Every row gives one point. The points of each table are mixes of a few directions, plus a little noise. How many directions does each table use, and how many do they share? Where both have some left over, give the other angles between the two spaces (their principal angles), to ten degrees, smallest first.

First:
-0.78, +0.18
+2.45, -0.43
+2.08, -0.38
-2.86, +0.53
-1.00, +0.13
Second, 7 rows:
+2.49, -0.44
+0.71, -0.12
-4.01, +0.70
+2.04, -0.36
+0.17, -0.03
-0.21, +0.04
-1.18, +0.20
Directions: first 1, second 1, shared 1

First (5 x 3):
+1.77, -0.05, +0.32
-3.33, -0.38, -0.44
+0.06, +2.70, -0.93
+1.79, -2.03, +1.01
-0.27, -0.21, +0.02
Second, 4 rows:
+2.22, -0.21, -3.08
+0.00, +0.01, -0.02
-1.88, +0.18, +2.58
-0.37, +0.05, +0.50
Directions: first 2, second 1, shared 0; angles 60

First:
+1.66, -1.73, +0.09, -0.96
-3.08, +3.20, -0.10, +1.82
+2.47, -2.55, +0.11, -1.42
+0.15, -0.20, +0.02, -0.08
-2.34, +2.43, -0.10, +1.28
+0.64, -0.68, -0.01, -0.39
+0.50, -0.55, +0.07, -0.31
Second, 6 rows:
+1.38, -0.43, -3.21, -0.32
-0.18, -0.17, -0.50, -0.70
-0.21, +0.51, +2.66, +1.83
+0.62, -0.51, -2.79, -1.19
+0.23, +0.38, +1.78, +1.80
-1.80, +0.15, +1.95, -1.30
Directions: first 1, second 2, shared 0; angles 70

First, 7 rows:
-1.17, -1.07, -0.02, -2.08, -0.02, -2.31, +3.23, +1.82
+0.53, -0.24, -0.83, -2.45, +1.36, -0.94, +1.69, +0.44
+0.88, +1.24, -1.02, +2.53, -1.49, +1.46, -2.93, -0.99
+0.00, -1.85, -1.32, -0.31, +0.51, +1.53, +1.51, -0.98
-0.37, +2.25, +1.68, +1.70, -1.60, -1.20, -2.59, +0.97
+0.08, -1.87, -0.01, -0.19, +1.31, +2.04, +0.68, -1.52
+0.10, +1.43, +1.44, +0.83, -0.28, -0.37, -1.87, +0.20
Second:
+0.38, +0.38, -0.78, -0.31, +0.21, -0.62, +0.19, +0.42
+2.74, +2.05, -3.27, +0.27, +4.08, -1.00, -2.92, +0.24
-0.18, -0.06, -1.05, -0.93, -1.10, -1.18, +1.69, +1.02
-0.06, -0.13, +1.79, +1.51, +1.07, +1.95, -2.32, -1.53
-0.96, -0.73, +0.25, -0.85, -2.11, -0.64, +2.24, +0.79
+0.34, +0.17, +0.59, +0.68, +0.85, +0.70, -1.37, -0.70
-0.36, -0.53, +2.58, +1.64, +0.73, +2.37, -2.06, -1.87
-1.15, -0.90, +1.19, -0.56, -1.97, +0.08, +1.81, +0.24
-0.73, -0.37, -0.98, -1.54, -1.88, -1.67, +2.88, +1.54
Directions: first 4, second 2, shared 1; angles 30

First, 8 rows:
+0.47, +0.23, -2.20, -2.22, +1.15, +1.45, -2.63, -0.49, -1.38
-0.46, -2.30, -0.12, +1.23, -1.96, -2.07, +2.70, +1.62, +1.35
+0.26, -0.79, -2.14, -1.61, +0.23, +0.48, -1.30, +0.24, -0.73
-0.02, +0.33, +0.37, +0.14, +0.14, +0.10, -0.02, -0.16, +0.04
-0.50, -0.85, +1.45, +1.86, -1.37, -1.60, +2.56, +0.77, +1.34
-0.09, +3.26, +3.79, +1.69, +1.20, +0.86, +0.05, -1.83, +0.19
-0.28, -0.06, +1.34, +1.32, -0.61, -0.78, +1.49, +0.23, +0.77
+0.53, +0.18, -2.53, -2.47, +1.21, +1.55, -2.88, -0.42, -1.52
Second, 7 rows:
-0.64, +2.28, +1.62, -0.51, +2.94, -0.59, -0.38, -0.42, -1.00
-0.71, -0.62, -0.62, -1.04, +1.58, -1.97, +0.49, +1.05, -0.60
+1.66, -0.73, +1.91, +1.09, -2.16, +1.62, -1.41, -1.79, +1.19
-1.07, -0.83, -2.57, -0.95, +0.40, -1.24, +1.37, +2.00, -0.50
-0.99, +3.67, -1.39, +1.37, -0.44, +3.00, +1.38, -0.05, -0.49
+1.77, -1.15, +2.28, +0.65, -1.72, +0.75, -1.68, -1.79, +1.10
+0.06, -2.61, -1.29, -0.89, -0.58, -1.69, +0.30, +1.25, +0.15
Directions: first 2, second 3, shared 1; angles 80
